Rows are points. The points of each table are mixes of a few directions, plus a little noise. How many directions does each table use, and how many do they share? Where both have some left over, give the other angles between the two spaces (their principal angles), to ten degrees, smallest first.
In the rows, 128 means zero.

First, 4 rows:
[[ 98 106  92]
 [179 114 163]
 [110 182 141]
 [125 109 116]]
Second, 5 rows:
[[134  88 111]
 [153 136 153]
 [117 137 124]
 [150  78 120]
 [ 86 200 132]]
Directions: first 2, second 2, shared 2

First, 7 rows:
[[148 126 105 149]
 [ 93 147 146  65]
 [169 135  69 149]
 [119  94 178 180]
 [131 134 116 119]
 [142 121 120 152]
 [ 92 137 161  82]]
Second, 5 rows:
[[126 148 155 169]
 [111 103 138  85]
 [129 158  93 160]
 [112  92 121  60]
 [163 139 134 165]]
Directions: first 2, second 3, shared 1; angles 40

First, 9 rows:
[[114  83  92 155 164 146 110 134]
 [118 127 156  89  73 108 196 104]
 [132 126 107 156 166 143  82 144]
 [121 102 103 149 156 141 108 135]
 [107  96 135 100  88 117 197 104]
 [132 154 163  92  80 108 173 113]
 [152 169 127 151 163 137  59 152]
 [128 113 103 156 166 143  89 140]
 [146 181 167 101  94 110 138 126]]
Second:
[[131  96 137 131  82  90 172 113]
 [124 110 106 118 165 162 109 129]
 [ 54 158 105 128 180 186 123 140]
 [185 142 117 119 142 186 123 154]
 [137  98 124 175  97  87 143 132]
 [176 116 150 100 104  97 121 111]
 [ 89 177 156 125 125  89 104 117]]
Directions: first 2, second 5, shared 2

First, 7 rows:
[[ 85 127  99 126 139 144 169 149 134]
 [ 66 125  86 124 143 152 188 159 137]
 [168 129 154 130 119 113  90 108 123]
 [ 55 126  80 125 146 155 198 164 137]
 [186 130 166 131 114 107  73 100 120]
 [188 130 169 132 113 106  70  98 120]
 [148 128 142 129 123 120 108 118 125]]
Second, 9 rows:
[[ 85 127 100 126 139 143 169 149 134]
 [ 62 126  85 124 144 153 191 160 137]
 [175 129 159 130 116 111  83 105 122]
 [137 128 135 129 125 124 119 123 126]
 [220 131 189 133 106  95  40  82 116]
 [149 129 142 130 124 119 107 118 125]
 [171 129 157 130 118 112  86 106 122]
 [ 53 126  79 123 146 156 199 166 139]
 [ 98 127 109 126 136 139 156 142 132]]
Directions: first 1, second 1, shared 1

First (11 x 12):
[[116 137 124  96 115 161 129 156 133 147 104 142]
 [114 146 139 107  91 164 116 171 143 161  77 148]
 [128 101  99  44 218 127 171  87  70  64 207 130]
 [137 125 119 164 126 111 130 114 141 127 145 112]
 [129 134 162 134 108 117 104 140 123 139  89 144]
 [131 130 187 114 126 104  94 130  98 122  85 157]
 [126 125  97 128 137 141 148 124 137 125 157 114]
 [125 134  91 152 108 152 143 142 163 150 139 107]
 [122 147 117 178  69 148 117 161 179 174  94 115]
 [160 101 150 172 187  41 124  50  89  65 188 109]
 [124 132 123 119 123 139 132 136 133 133 125 130]]
Second (10 x 12):
[[ 75 165  62 102 150 157 136 152 138 139 143 119]
 [135 114 171 169 116 120  48  95 149 156  86  71]
 [ 90 120 114 118 113 118 139 156 127 115 125 142]
 [236 127 193 155 154 144 110  56 127 139 117 118]
 [105 127 117 132 110 109 118 146 125 142 141 110]
 [108 106 128 122  95  89 155 163 111 114 147 148]
 [217 107 185 143 120 101 150  97 103 123 149 143]
 [165 130 138 119 151 152 153 107 126 107 121 160]
 [115 165  84 111 162 166 134 125 138 139 139 122]
 [ 37 118  88 108 108 123 136 182 138 104 111 149]]
Directions: first 3, second 4, shared 0; angles 30, 60, 60

First, 8 rows:
[[ 88 217  45 100  93  75 163 144  63 121 176 119 151 130]
 [141 110 131 136 138 144 136  63  90 153  69 138 144 134]
 [127  99 114 179 120 144 131  51  92 157 112 145 158 132]
 [158  35 136 146 114 146 124 147 147 143 141 124 130 134]
 [144 151 145 103 141 132 115 129 128 128 118 129 137 142]
 [118 113 112 134 106 113 131 188 156 112 189 118 114 121]
 [126 168 167 110 151 132 102 171 184 100 147 126 102 121]
 [122 134 173 118 162 140 124 130 161 114  73 125  86 110]]
Second:
[[165 154 147 160 147 173 121 146 167 131 102 103 137 142]
 [123 124 126 124 126 122 128 125 123 128 131 132 127 127]
 [121 123 125 121 125 120 129 124 121 128 133 133 127 124]
 [ 90 100 108  95 108  82 136 109  88 124 155 155 120 113]
 [141 138 134 140 135 143 126 135 142 130 119 120 131 133]
 [208 186 169 198 172 223 111 168 212 136  72  73 147 161]
 [191 173 160 184 162 203 114 161 194 133  84  85 142 154]
 [ 95 103 111  97 108  87 135 110  91 125 152 151 120 114]
 [ 68  85  98  76  96  57 141  99  66 122 169 169 115 103]
 [124 125 126 124 127 123 129 127 124 128 130 130 127 127]
 [ 83  96 106  88 103  74 137 105  81 123 160 159 118 110]]
Directions: first 5, second 1, shared 0; angles 50

First (11 x 18):
[[126 115 119 155  82 152 143 151 122  82 130  62 153 144  70 181 117  99]
 [154 176 115  93 155 154 113 107 155 147 138 159  85 105 135 129 190 140]
 [131 132 140 108 167 106 105 112 132 161 122 192 107 116 186  81 131 157]
 [150 172 113 102 142 159 124 112 153 135 140 134  95 110 117 141 184 129]
 [125  93 132 163  80 142 116 159 113  69 123  78 156 146  88 178 101 112]
 [129 151 117 118 133 138 149 117 137 141 137 117 122 124 112 132 147 120]
 [109 113 129 140 121 109 156 133 115 136 127 111 152 138 122 118  97 118]
 [122  73 159 149 127  96  77 146 107 111 108 170 141 138 183 103  79 154]
 [112 161 117 101 170 101 183  96 134 199 139 147 123 122 145  76 134 127]
 [138 144 135  99 170 117  98 107 137 163 125 195  94 110 184  85 150 159]
 [110  79 130 180  62 136 142 169 104  59 123  46 183 160  66 187  75  95]]
Second, 9 rows:
[[153 156 128 142 127 114 129 104 161 127  80  82 147 174 101 114 164  92]
 [120 101 153 115 119 149  89 129  97 172 149 132 124 127 151 134 108 158]
 [129 152 132 134 113 184 152 125  81 246 177  92 119 100 153 143 160 144]
 [138 112 144 135 128 107  92 125 140 102  93 131 140 157 132 115 122 126]
 [121 102 135 155 125 137 118 165  82 141 158 181 112  75 204 128 106 165]
 [130 162  99 115 140 109 173 114 175  78 109 108 134 146  68 130 146  87]
 [143 155 133 112 123 138 126  88 154 167 103  56 146 182  73 126 164  99]
 [121 134 101 144 139 107 166 156 134  66 133 175 115  88 145 127 120 125]
 [ 97  82 127  97 139 107 107 150 128  52 150 194 113 104 125 138  62 154]]
Directions: first 3, second 4, shared 1; angles 70, 90

First, 10 rows:
[[173 158 180  84 178  73 126  86 163 131 128 161 110 123 181 104 119 115
  116  89 114 115  78 136]
 [156 197 153  96 152 108 140 107 133 126 123 145 111 116 143 124 147 107
  136 127 106  91  69 133]
 [ 62 186  61 117 109 145 109 115  55 104 131 108  93 145 126 192 174  92
  164 149 114 114 141 170]
 [150 135 147 114 135 129 148 159 164 134 109 134 152  94 118 129 146 140
  129 149 129  92  78  95]
 [106 105 125 172  53 194 152 144 148 130 144  81 142 143  88 146 107 110
  102 171  87 152 157 103]
 [136 128 170 137 112 138 149 138 146 117 133 160 110 154 115 154 104 162
   87 149 146 129 141 137]
 [151 154 117 108 188  79 101  93  88 134 127 149 115 123 156  79 137 122
  163  76 145 126 120 153]
 [ 75  21  93 169  64 182 128 186 157 131 125  82 174 125  96 167 116 150
  108 165 139 163 186  90]
 [147 155 113 140 159 112 116 108  72 133 134 145 114 137 118  78 126 135
  156  99 151 134 146 153]
 [124  40 121 142 130 121 111 142 154 141 127 116 160 121 138 107 104 147
  118 105 148 164 164 107]]
Second (11 x 24):
[[128 130 135 119 130 131 125 135 117 123 128 136 130 130 124 123 125 123
  124 131 117 130 121 122]
 [ 88  48  94 130 134 116  95 145 121 125 124 125 142 132 145 148 123 152
  129 110 167 160 179 133]
 [ 86  45 100 118 137 119  89 155 106 118 124 137 145 136 140 143 119 146
  124 113 154 165 172 126]
 [142 161 151 114 130 137 136 132 114 122 129 142 125 130 115 113 125 110
  122 140  96 119  97 118]
 [179 212 121 191 104 122 189  55 219 170 134  68  99 105 139 139 156 140
  155 126 167  73 122 162]
 [ 74  38 133  65 153 133  65 202  37  86 122 188 158 151 118 118  99 117
  101 129  91 185 137  94]
 [113  99 117 127 131 124 115 136 123 126 127 129 134 130 133 134 126 135
  128 122 140 140 145 129]
 [121 127 156  86 140 140 111 164  74 103 127 169 137 140 109 107 113 104
  110 142  77 142  98 102]
 [148 167 139 135 123 131 147 113 142 134 130 121 119 124 123 122 133 121
  131 134 119 110 109 130]
 [156 161  90 205 104 111 172  55 231 175 132  53 106 104 156 158 158 162
  162 110 207  90 164 174]
 [172 219 172 118 124 144 163 116 126 127 132 139 113 125 105 101 131  96
  123 152  74  94  65 117]]
Directions: first 6, second 2, shared 1; angles 90

First:
[[127 109 169 108 103 139 104 127 117 141 121 167 126  82 127 136 102 117
  162 109 119 115  81 156 156  96 120 133 140 142 119 105]
 [ 98 125 130 115 116 155 146 131 143 150 161 108 159 157 147 119 147 136
   95 133 115 118 152 120 120 172 122  75 118 126 118 146]
 [ 98 108 158 130 135 172 143  97 124 141 110 120 171 142 111 127 117 148
   99 162 114 133 140 142 119 151 113 117  95 150 119 157]
 [157 135 119 190 185 124 188 103 223 133 129 122 104 126  94 111 123 167
   76 142 165 166 143 144 118 107  85 159  88  80 131 194]
 [127 145  92  99 105  97  92 158  66 105 133 110 123 152 156 136 152  98
  160 119 117 111 144  93 120 149 172 118 162 145 139  81]
 [113 114 179 135 135 179 148 106 131 150 121 130 152 116 105 122 101 147
  107 148 124 122 112 157 139 132 111 109 106 131  95 161]
 [ 95  88 111 116 130 119 105  77 124 115  74 146 176 155 124 149 141 135
  116 166 103 160 164 126  90 137 105 186  88 195 201 119]
 [179 148 154 149 139 112 118 147 105 114 112 150  66  67 100 127  85 115
  177 102 155 120  67 151 166  64 145 160 159  97  90 112]
 [159 171  88 133 131  90 116 170  84  98 142  96  86 140 139 124 141 105
  156 113 145 114 135  95 130 131 178 122 167 103 111 102]
 [127 139  81 104  99  91 119 162 161 133 179 131 115 143 177 127 170 111
  132  89 126 122 146 100 122 142 128 101 154 111 156 103]]
Second:
[[126 145 118 177 172  87 126 137 163 117 103 118 131 173 109 122 123 174
   51 158 137 160 186 111  86 125  92 163  85 132 145 141]
 [128 128 133 119  96 132 118 145 120 138 142 138 109 114 144 128 135 102
  150  90 145 103  98 131 149 116 134  98 161 118 118 104]
 [139 139 120 146 103 122 110 146 121 132 156 133  92 105 148 111 141 102
  147  91 171  90 107 124 137 120 147  92 182 104 120 100]
 [ 76  80 191   7  61 175 148 145 120 167  80 164 180 157 122 201 109 106
  154  85  34 162  62 160 200  92  72 125  71 186 107 119]
 [136 116 110 131 146 140 141  88 122 114 119 120 138 117 119 126 134 126
  147 156 127 137 136 131 117 141 145 153 122 133 148 148]
 [139 118 116 117 104 150 127 110 106 127 146 132 112  90 142 122 141  91
  185 108 148  99  94 136 146 131 163 108 173 118 131 118]
 [148 169 157 114 168 142 126 158  98 128 210  98 153  88 139  92  91 170
  134 183  75 106 153 119 119 193 182  91 135  95  62 158]
 [124 142 127 159 142  97 119 150 152 128 116 127 119 159 123 126 127 150
   76 127 142 139 155 116 109 116  99 136 111 127 132 122]
 [140 117  94 155 162 128 142  75 132 104 105 116 134 127 111 121 139 133
  132 168 143 147 154 127  99 140 139 172 114 135 167 153]
 [125 126 113 155 127 108 123 127 147 125 104 134 112 149 123 131 140 126
  104 114 158 135 136 123 117 107 105 141 126 131 151 117]]
Directions: first 5, second 4, shared 1; angles 40, 50, 70

First (11 x 32):
[[126 129 115 144 120 119 122 113 107 129 150 145 137 124 130 141 131 136
  122 151 123 128 106 120 111 146 146 142 113 120 123 145]
 [120 126  81 191  95  93 108  75  46 127 217 183 167 109 135 174 137 161
  106 218 106 131  40  96  61 192 203 191  71 104 114 188]
 [133 128 150  95 146 145 137 155 169 128  84 100 109 133 124 106 124 112
  140  85 140 127 171 146 162  95  91  97 157 140 134  98]
 [120 127  93 179 101 101 111  85  61 129 201 171 160 116 133 166 136 156
  111 200 112 131  60 101  78 180 189 179  81 109 117 178]
 [128 128 133 121 130 130 130 133 136 128 119 121 123 131 129 123 125 125
  128 118 130 128 138 132 134 123 121 123 135 132 130 122]
 [130 129 136 121 133 132 131 134 139 128 117 121 122 129 127 123 127 125
  130 116 132 128 140 131 137 117 119 120 135 130 129 122]
 [134 128 162  81 154 154 144 166 188 129  60  87 100 141 123  93 121 104
  145  64 145 127 191 151 177  81  72  81 169 145 137  84]
 [134 131 150  94 146 147 140 158 171 128  80  99 110 138 124 103 124 110
  139  81 139 128 174 147 163  95  89  95 159 140 133  96]
 [128 130 128 128 127 127 127 130 128 128 130 128 128 126 127 128 128 128
  127 128 129 129 128 129 129 128 128 128 128 129 127 128]
 [121 126  92 173 106 105 113  88  68 130 194 169 157 115 133 162 136 153
  112 193 113 130  64 103  79 175 184 175  84 110 117 173]
 [137 129 166  76 155 157 145 172 196 128  55  83  95 143 121  90 122  99
  146  55 146 127 200 154 182  76  66  77 177 146 137  77]]
Second:
[[128 128 129 127 130 130 128 130 129 127 126 125 129 128 127 127 128 128
  128 126 128 129 130 129 130 126 126 126 130 129 128 127]
 [131 117 149 103 181 167 123 181 153 115  80  69 142 134 110  95 120 125
  129  72 116 155 166 146 164  81  75  88 171 136 130 109]
 [124 144  98 165  49  70 135  50  91 147 199 216 107 119 155 177 141 133
  126 211 145  87  72 101  74 197 207 188  65 116 125 157]
 [130 117 148 105 178 165 123 178 152 116  83  72 141 134 111  97 120 125
  129  75 117 154 164 145 163  84  78  90 168 136 130 109]
 [125 142 102 160  59  77 135  60  95 144 189 204 110 120 151 171 139 132
  127 200 143  92  79 105  81 188 197 180  73 117 125 153]
 [127 135 116 143  97 105 131  97 113 136 156 163 120 124 139 147 133 130
  127 161 135 112 106 117 107 155 159 151 103 123 127 139]
 [129 121 141 112 161 152 125 161 144 120  98  91 137 132 117 107 123 126
  129  93 121 145 152 139 151  99  95 103 155 133 129 116]
 [130 120 143 109 167 157 124 167 147 118  93  84 138 133 115 103 122 126
  129  87 120 149 156 141 155  93  88  98 160 134 130 114]]
Directions: first 1, second 1, shared 0; angles 30

First (8 x 32):
[[152 147 191  92  28 159  95 135 160 145 153 145 119 187  51 113 174 183
  150 116 143 158 134 155 138  79 108 122  86  79  90  55]
 [141 147 178 101  55 150  91 119 142 153 142 131 126 181  78 107 146 179
  150  93 159 153 135 144 142  85 139 116  93 109  98  66]
 [136 122 132 123 106 136 150 157 155 103 144 159 120 122  89 147 174 115
  117 188  91 129 133 148 117 130  61 139 127  82 123 128]
 [125 125 113 137 158 118 128 121 110 131 118 110 131 113 160 125 107 118
  129 109 132 120 120 114 125 141 152 130 138 150 141 146]
 [128 121 111 137 154 118 138 132 117 122 122 118 128 107 153 133 119 110
  123 129 117 118 120 117 120 146 132 134 140 137 142 150]
 [ 75 117  65 165 226 101 157  98 105 119  99 136 146  93 189 137  66  81
  101 151 141 103 143 116 142 162 156 109 168 193 145 193]
 [135 116 101 142 178 110 134 130  99 126 114  92 130  91 185 130 103 104
  128 103 117 112 108 100 113 157 156 142 147 152 159 162]
 [129 128 132 125 119 130 129 131 133 126 131 132 126 131 119 129 137 130
  128 134 125 130 130 132 128 126 119 128 124 120 125 124]]
Second (11 x 32):
[[149 147 153 128  91 133 138 135 144 133 142 126 117 126  87 131 151 192
  157 104 103 156  98 152 119 115 131 131 133  81 148  96]
 [135 134 137 129 116 129 132 130 134 131 132 128 124 128 115 128 135 148
  137 120 121 137 119 136 126 124 128 129 129 112 135 119]
 [117 115 113 127 150 125 123 124 118 125 120 129 136 130 153 126 115  90
  111 143 143 111 145 115 133 136 127 125 125 157 116 146]
 [138 138 139 128 111 130 133 131 135 132 133 127 124 127 108 129 140 158
  140 117 116 141 114 139 124 122 130 129 130 106 138 114]
 [102 104  96 127 176 120 115 120 108 121 112 131 141 132 181 124  99  48
   91 159 159  93 166  97 139 145 123 123 121 188 103 167]
 [113 115 111 128 152 125 122 123 118 124 119 129 135 129 156 126 113  87
  109 144 145 110 149 112 133 136 127 126 124 160 113 149]
 [118 119 117 126 144 126 123 126 121 125 123 128 134 129 146 127 117 100
  115 138 138 116 141 118 131 133 128 126 126 150 120 141]
 [103 104  98 128 173 122 115 120 108 121 112 132 142 131 179 123 101  50
   94 156 158  93 163  99 139 144 125 124 121 187 103 165]
 [167 164 176 129  57 138 148 141 160 139 153 123 109 123  48 134 171 249
  182  83  81 181  73 173 112 103 133 134 140  38 166  70]
 [101 103  95 126 178 122 113 118 106 120 111 131 142 132 183 123  97  43
   91 160 161  91 166  96 141 145 125 123 120 190 101 168]
 [166 163 175 128  60 137 148 141 158 138 151 123 109 124  51 133 168 245
  179  84  82 179  75 171 112 105 132 134 139  40 164  72]]
Directions: first 3, second 1, shared 0; angles 40

First, 8 rows:
[[124 111 133 139  92 142 157 115 150 121 179  84 112 110 136 143 176 151
   93  62 105  86 155 143  94 136 117  99 180 133 159 125]
 [134 158 120 109 189 106  76 151  92 141  34 208 157 161 113 101  43  87
  193 244 169 205  81 102 190 112 146 183  34 121  73 134]
 [127 124 128 131 120 131 134 125 132 127 139 117 124 123 130 132 137 133
  120 114 123 119 134 131 122 131 125 122 139 129 135 128]
 [130 136 126 122 144 124 112 134 118 131 102 149 136 138 124 122 104 117
  144 160 139 148 116 121 143 124 133 143 102 126 113 129]
 [132 150 122 114 171 113  92 145 102 137  64 183 148 152 118 110  70  99
  173 209 158 181  94 109 170 116 141 167  63 124  90 132]
 [123 104 135 144  75 145 171 109 158 118 206  62 105  99 140 149 198 160
   75  33  92  67 167 149  77 141 113  83 204 134 173 123]
 [128 122 129 131 118 131 136 123 135 126 143 114 122 122 131 131 143 135
  118 108 120 116 135 134 118 130 126 119 142 129 138 127]
 [126 118 131 135 110 135 144 122 139 124 155 103 118 119 132 136 154 142
  109  92 116 105 140 136 110 133 124 111 157 130 145 128]]
Second, 9 rows:
[[117 126 144 125  90 116 181  99 120 133 140  76 133 106 126 138 185 122
  120 108 130  90 163 118 108 113 133  89 142 111 157 124]
 [122 104 123 163 148 133  70 166 171  78 173 160  87 126 133 110  98 154
  127  94  75 113 137 151 127 153 101 153 195 135 125 121]
 [ 95  85 139 199 171  95  21 197 194  13 181 191  55 111 125  72  74 147
  173 111  28  83 177 143 147 150  81 173 249 104 124 108]
 [145 142 116 107 132 146 136 120 112 162 109 132 147 144 131 142 118 127
  115 139 157 160  95 130 130 130 140 132  86 145 116 136]
 [122 139 137 117 122 110 152 113 106 139  99 117 146 124 121 127 141 107
  147 159 148 128 137 108 136 108 140 118 100 112 130 127]
 [121 150 139 106 131  98 152 110  87 149  65 128 160 130 115 122 129  89
  167 197 168 145 130  95 152  96 150 124  67 103 119 129]
 [167 132  94 111 130 194 123 130 140 172 157 132 132 156 147 162 112 167
   61  76 143 170  65 166 105 163 127 138 111 185 116 143]
 [128 126 129 128 119 132 138 123 131 130 138 115 127 124 130 133 141 133
  118 114 126 120 133 131 119 129 127 119 136 130 135 128]
 [136 150 130  96 110 128 180  94  91 176  91 100 165 132 125 147 154 108
  124 154 176 145 116 111 127 108 152 106  67 126 130 135]]
Directions: first 1, second 3, shared 1
